Each row is a point. To make a cloud, some directions were put in groups of two or more. Within a group, all points are equally far from the middle, so they leave a hole (a ring in 2 directions, a hollow ball in 3). The other directions are filled evenly. Then the cloud was stretched, turned, moved and blurred a little. Count the holes, and give their numbers of directions, smallest first.

Cloud:
[[-46   0]
 [ 16 -35]
 [-18 -32]
 [ 33 -24]
 [-44  -7]
 [ 20  44]
 [-19  53]
 [ 33  30]
 [ 41  -6]
 [  7  51]
 [ 21 -33]
 [-46  28]
 [-31  48]
 [ 42   5]
 [ -3 -37]]
Holes: 1 (2)

Cloud (30 x 4):
[[-24  34  15 -43]
 [-35   3  60   0]
 [-24 -14   7  39]
 [ 30  32  10 -55]
 [-39 -28  38  -6]
 [ 39 -30 -27  15]
 [ 31  34  24 -39]
 [-56  21  35  10]
 [-24 -20  31  -3]
 [ 18 -21  -3 -12]
 [ 43  41 -12 -25]
 [ 55 -15 -13  -7]
 [ 21  11 -11  37]
 [ 39 -19  41   7]
 [-41  15  52   1]
 [ 56  -2  -2 -23]
 [ 27   1   6 -18]
 [ 50  10  -2 -18]
 [ 48  43   5 -17]
 [ 35  30  12  14]
 [  0  21   2  18]
 [ -4  45 -12 -14]
 [-13 -16  29  18]
 [ 18  -6 -23   5]
 [-35  -5  -2 -16]
 [-16  19   3   0]
 [ 24 -11 -15  -7]
 [ 35  -3  42  11]
 [ 56   4  45  -5]
 [ 44 -18  12  16]]
Holes: 0

Cloud (46 x 6):
[[ -4  -8   5 -28 -20   4]
 [ 18 -31   1   9  -1   2]
 [  7 -12  -1  14 -13   4]
 [-18 -30  -3 -15  26  14]
 [-29   4  30 -11   9  16]
 [ 14 -16  -3 -26  20  14]
 [ -6 -15   7 -13 -17  12]
 [  4 -15  -2 -26  12  21]
 [-41   8  -3   9 -17  -7]
 [-39 -18  19   5  11   6]
 [-50 -11  12  17   6 -10]
 [ -9  -9 -21   0 -14  36]
 [ 17 -37   7   9   9  -3]
 [ 17   3   9  10   9  15]
 [-22   5   7  -7  12  26]
 [-11  18   0   4  -6 -36]
 [  2 -22  18  -2  -1 -36]
 [ -9  13  12 -13  -1  35]
 [ -4 -39 -12 -16  -2   2]
 [  5  31  19  -4 -13 -16]
 [ 15   1   2  -5  18  20]
 [-32 -15  13  -5  -2  -8]
 [ 16 -60  14 -17   4  11]
 [ 16 -24  -5 -18 -27  17]
 [ -5   0  -7  -2 -31 -24]
 [-11 -22  27  -2  -7 -29]
 [-17  -5   7  -5  25  31]
 [ -5 -39   0  -2   7  28]
 [-20  -7  22 -29  12  -8]
 [ 29 -26  16 -15  28   3]
 [ -6  -8   8 -13   1  36]
 [-22  12  -8   3 -35 -15]
 [ 17  11  17 -30   0   0]
 [  4 -34  -4  14  -1  15]
 [-29 -18   4  -3  33  22]
 [ 10 -20 -19 -14 -25  24]
 [ -5  10 -13   1  22  18]
 [-13  20  12   1   8 -27]
 [-12 -35  -7  14   5   3]
 [  3   3  16 -34 -24  12]
 [  8 -11  -3 -18  -5  43]
 [-20 -21   8  10  -2 -17]
 [-15   0  15   5  37  -4]
 [-17 -29  18  24  12   2]
 [-31   4  17  27   2 -20]
 [ -9 -12 -14 -13 -24  -3]]
Holes: 1 (2)
